Each point is reached from the start by the listed moves, each made once or not at all, plus a little noise. Is the number of moves made odd or even? Then give how often each move was made.
(in the rows, 128 means zero)

Moves:
(1): [150 149 115 101 162]
(2): [ 16 137  90 132 131]
Start: [157  83 138 158  88]
Points:
[180 106 118 131 126] => odd (1, 0)
[158  82 135 157  84] => even (0, 0)

Moves:
(1): [120 167 116 144  85 160  94 153 131 133]
(2): [128 163 136 162  97 140 141 123 174 112]
(3): [105 140  99 157 131 137 119 191 174  96]
(4): [146  94 137 154 129 161 122 144 103 118]
(5): [162  97  87 108 136 118  88 125 130 119]
(6): [ 95 108 105  66 137 144 124 118 116 153]
(7): [189 132 166 120 132 155 131 116 105 136]
(8): [142 139  92 109  99 146 120 130 121 187]
Start: [153 112  98 153 116 145 130 101 123 110]
Points:
[195 119  64 207  52 214  65 133 150  82] => even (1, 1, 0, 1, 1, 0, 0, 0)
[238 143  40 168  72 203  90 145 188 122] => odd (0, 1, 1, 0, 1, 0, 1, 1)
[181 168  97 191  79 211  92 179 149  91] => odd (1, 0, 1, 0, 0, 0, 1, 0)

Moves:
(1): [138 123 129 136 119 121  98 118 113 126 134 126 126 119 127 135 134 122
 118 125 119]
(2): [137 139 113  89 132 134 110 129 141 145 136 131 127 110 114 122 127 130
 129 129 123]
(3): [123 112 158 141 127 128 126 126 134 144 127 140 123 114 148 137 108 125
 110 102 137]
(4): [120 129 136 125 131 154 120 130 135 129 126 120 116 139 133 132 114 130
 130 101 110]
(5): [133 120 137 127 137 109 132 126  91 120 120 148 118 141 121 154 122 131
 117 123 160]
(6): [131 111 139 111 115 129 135 122 109 137 147 157 119 145 148 117 124 127
 125 129 135]
(7): [134 126 131 144 126 134 106 127 156 137 127 129 125 141 127 101 127 128
 129 110 132]
(8): [118 127 139 143 129 144 122 145 137 150 118 135 131 127 131 123 129 134
 142 125 133]
(9): [127 100 138 123 142 131 106 129 130 128 116 141 125 140 141 102 115 146
 127 133 116]
(10): [120 123 144 142 142 138 122 120 127 131 119 138 142 133 155 137 116 113
 139 140 129]
(11): [120 123 151 156 126 148 112 121 142 127 120 130 135 132  94 117 114 135
 109 157  93]
(12): [126 119 129 126 124 126 134 108 107 128 122 135 109 125 122 137 125 126
 123 138 126]
(13): [123 118 140 140 128 133 129 120 130 110 111 139 130 125 125 137 131 122
 128 120 132]
(14): [113 122 119 113 128 118 133 140 149 119 135 131 125 115 132 134 117 107
 137 123 142]
(15): [136 148 128 122 129  87 141 134 115 137 126 147 129 136 138 121 130 125
 126 135 120]
(16): [124 111 137 146 120 142 150 140 136 122 109 109 136 125 134 183 130 128
 120 151 112]
(17): [137 114 153 125 144 123 152 123 118 117 145 146 109 146 120 126 146 130
 142 121 123]
(18): [133 106 104 123 121 118 118 111 116 158 120 132 149 128 124 129 106 117
 122 113 116]
Start: [120  92 135 126 124 131 131 158 138 104 131 143 126 134 106 147 129 140
 123 111 125]
Points:
[126  35 185 115 140 136  37 134  87 183 106 241 133 176 126 127  54 142
 100 113  71] => odd (1, 1, 0, 1, 1, 1, 0, 1, 1, 1, 1, 0, 0, 0, 1, 0, 0, 1)
[108   7 183 175 133 121  65 125 119 129  71 193 125 173 120 192  42 113
  85 125  64] => even (1, 0, 0, 1, 1, 0, 1, 0, 1, 1, 1, 1, 0, 1, 1, 1, 0, 1)
[127  18 168 137 115 157  98 108 111 156 101 201 133 163  95 191  69 124
  85 150  98] => odd (0, 1, 0, 0, 1, 1, 1, 0, 0, 1, 1, 1, 0, 0, 0, 1, 0, 1)
[120  37 127  50 134  87 105 126 109 163 129 231 127 142 157 121  66 107
 128 128 108] => even (0, 1, 0, 0, 0, 1, 0, 0, 1, 1, 0, 1, 0, 1, 1, 0, 0, 1)

Moves:
(1): [132 120 136 122 123 136 141 133 115 122 134 121 131 131 114 133 128 131
 124 127 122 140 135 122 130 132]
(2): [111 121 135 140 118 135 128 128 140 137 134 119 124 135 126 121 119 124
 128 117 120 132 122 110 128 133]
(3): [132 117 135 136 116 151 143 114 128 135 133 130 126 103 129 124 124 127
 119 138 114 117 123 112 109 129]
(4): [117 140 108 106 135 136 138 150 146 150 136 121 133 133 100 123 123 121
 122 141 160 134 119 126 120  91]
(5): [118 127 127 121 132 116 137 130 122 134 134 127 123 135 130 129 149 119
 127 141 130 135 144 138 112 128]
(6): [129 126 152 113 120 127 125 141 147 147 143 132 134 100 126 108 132 113
 124 118 107 138 122 123 115 122]
(7): [111 126 119 110 111 122 124 118 135 127 128 118 128 136 129 133 119 117
 124 128 131 130 127 123 143 137]
(8): [119 148 133 139 130 127 117 118 137 127 151 138 116 129 128 136 103 127
 123 136 151 139 107 121 152 103]
(9): [134 127 135 134 128 136 134 132 118 124 128 122 137 133 111 127 136 118
 125 137 122 139 125 136 127 152]
(10): [140 143 129 136 142 146 141 120 143 122 128 109 137 124 118 109 124 116
 155 105 128 137 136 105 120 118]
(11): [125 129 113 115 122 138 152 140 113 132 126 134 101 136 102 123 146 139
  96 132 131 141 124 118 173 126]
(12): [123 136 126 138 136 144 151 136 151 122 101 128 122 141 136 142 102 136
 130 127 134 129 129 122 132 137]
(13): [128 128 128 145 136 119 131 111 121 106 129 140 129 133 101 133 120 150
 122 130 134 136 125 116 126 148]
(14): [109 144 122 138 131 105 123 131 139 116 126 115 142 108 148 114 123 139
 118 118 138 127 130 129 136 113]
(15): [129 127 127 124 136 119 134 111 121 130 119 133 136 139 126 131 134 125
 119 127 146 131 124 129 124 125]
(16): [117 113 122 110 125 123 111 123  97 124 103 134 133 136 138 138 116 104
 139 149 104 130 129 121 115 138]
(17): [104 132 124 125 142 132 137 116 135 144 130 131 130 105 130  95 138 151
 132 106 114 121 166 139 152 138]
(18): [128 145 133 129 116 133 117 129 130 113 133 132 128 143 114 132 121 109
 118 132 130 141 124 122 120 123]
(19): [146 136 126 137 149 122 124 124 135 129 124 116 127 126 128 145 129 135
 122 136 125 131 133 132 116 130]
(20): [107 109 132 116 135 137 135 129 128 116 123 128 123 137 122 125 133 115
 118 128 133 117 136 119 148 135]
(21): [128 136 130 123 144 129 131 117 104 132 133 140 138 120 132 134 137 136
 120 126 143 119 125 110 118 127]
(22): [ 99 151 111 130 125 111 136 125 147 136 115 114 136 138 119 144 124 115
 132 106 139 106 144 127 144 122]
(23): [132 130 118 146 134 134 128 125 144 121 142 136 134 130 132 133 142 146
 121 123 122 141 132 131 134 137]
(24): [128 126 124 127 121 132 112 133 126 140 132 134 113 122 126 142 126 115
 114 134 144 144 119 145 112 120]
Start: [130 146 128 157 118 131 128 115 125 132 154 135 142 124 127 156 119 155
 135 107 121 118 147 113 123 128]
Points:
[ 53 153 104  79 135 167 190 131 124 184 137 115 153 122  24 121 142  81
 101  81 139 163 190  88 161 107] => even (1, 0, 0, 1, 0, 1, 0, 0, 1, 1, 1, 0, 0, 0, 1, 1, 1, 0, 0, 1, 0, 1, 0, 1)
[ 76 216 129 150 158 123 164  83 156 105 164 140 118 134  73 175  95 120
  46 103 205 194 134  39 155  99] => odd (0, 0, 0, 0, 1, 1, 1, 1, 0, 1, 1, 1, 1, 1, 1, 0, 0, 1, 1, 1, 1, 0, 0, 1)
[ 95 116 118 177 118 190 207 100 153 128 137 149 110 146 103 160 123 170
  74 103 122 132 141  60 176 154] => odd (0, 1, 1, 0, 0, 0, 0, 0, 0, 0, 1, 1, 0, 0, 1, 0, 0, 0, 0, 1, 0, 0, 1, 0)
[ 78 146 167 158 134 181 130  78 130 141 200 157 150  85 106 145 104 135
  86 110  71 147 168  39 127 141] => even (1, 1, 1, 0, 0, 1, 0, 1, 0, 0, 0, 0, 0, 0, 0, 1, 1, 1, 1, 1, 1, 0, 1, 0)
[ 62 211  93 129 163 102 181 105 217 176 175  71 197  92  90 119 148 143
 119  46 149 153 221 101 136  87] => even (1, 0, 0, 1, 1, 1, 1, 0, 0, 1, 0, 0, 0, 1, 1, 0, 1, 0, 1, 0, 0, 1, 1, 0)
[ 20 191 112 155 166 151 164 102 127 141 146 130 136 173  34 206  76 109
  82 136 176 160 181  72 131 138] => even (1, 1, 0, 1, 1, 0, 0, 1, 1, 0, 0, 1, 1, 0, 0, 1, 1, 1, 1, 1, 1, 1, 0, 1)
[ 53 188 106 146 105 134 130 101 113 159 137 121 180 124  85 185  94  81
  86 126 173 133 124  73  68  96] => odd (0, 1, 1, 1, 0, 0, 0, 0, 1, 0, 0, 0, 0, 1, 1, 1, 0, 1, 0, 0, 1, 1, 0, 1)
[ 47 202 100 164 119 184 176  86 143 145 162 121 138 137   7 126  75 119
 114 101 134 157 157  26 173 111] => even (0, 1, 1, 1, 0, 0, 0, 1, 1, 1, 1, 0, 1, 0, 0, 1, 1, 1, 0, 0, 0, 1, 0, 0)
[ 78 207  82 181 154 154 225  88 140 145 166 161 139 159  36 199 123 173
  60 139 212 149 134  62 160 119] => even (0, 0, 1, 1, 1, 0, 0, 1, 1, 0, 1, 1, 1, 0, 1, 0, 0, 0, 0, 0, 1, 1, 1, 0)
[ 56 176  90 152 138 102 149  64 120 141 125 102 198 128  78 187  88 127
  94 127 161 113 139  48  94 135] => even (0, 1, 1, 1, 0, 0, 1, 0, 1, 0, 0, 0, 1, 1, 1, 1, 0, 0, 1, 0, 1, 1, 0, 0)
